Every row gives one point. Two turns around zero, p and q, are shown by what they do to some points. Write where each new point lands after one turn and then the other. Backwards means that the second turn is done in reverse. Each puzzle has new turns, and all numbers are rounded.

Turn p:
[ 0.60 -0.40 -0.45] -> [ 0.37 -0.50 -0.59]
[ 0.03 -0.90 -1.32] -> [ 0.11  0.00 -1.59]
[-1.35 -1.29  1.55] -> [-2.38 -0.25  0.41]
[0.39 2.20 1.40] -> [0.89 0.33 2.46]
[ 1.41 -1.09  1.23] -> [-0.31 -2.11  0.35]
[-1.09  1.49 -2.41] -> [ 1.32  2.53 -1.03]
Turn q:
[ 0.31  3.83 -0.11] -> [-0.36  3.66  1.13]
[ 1.78 -0.57 -0.11] -> [ 1.80 -0.37  0.34]
[-0.65 -1.61  0.45] -> [-0.46 -1.71 -0.29]
[-0.83 -0.68 -0.84] -> [-0.41 -0.42 -1.23]
[-0.61 -0.97  0.60] -> [-0.58 -1.16  0.05]
Where do these land?
q, then p: [-0.09  0.30 -2.10] -> [ 1.76  0.84 -0.84]
q, then p backwards: [-0.52 -1.59  0.99] -> [ 1.09 -1.13  1.14]
q, then p: [-2.04 -1.47  0.24] -> [-1.64  0.81 -1.74]
p, then q backwards: [ 0.45  1.54 -0.29] -> [1.54 0.52 0.05]
q, then p: [2.20 1.21 1.17] -> [ 0.49 -1.48  2.29]
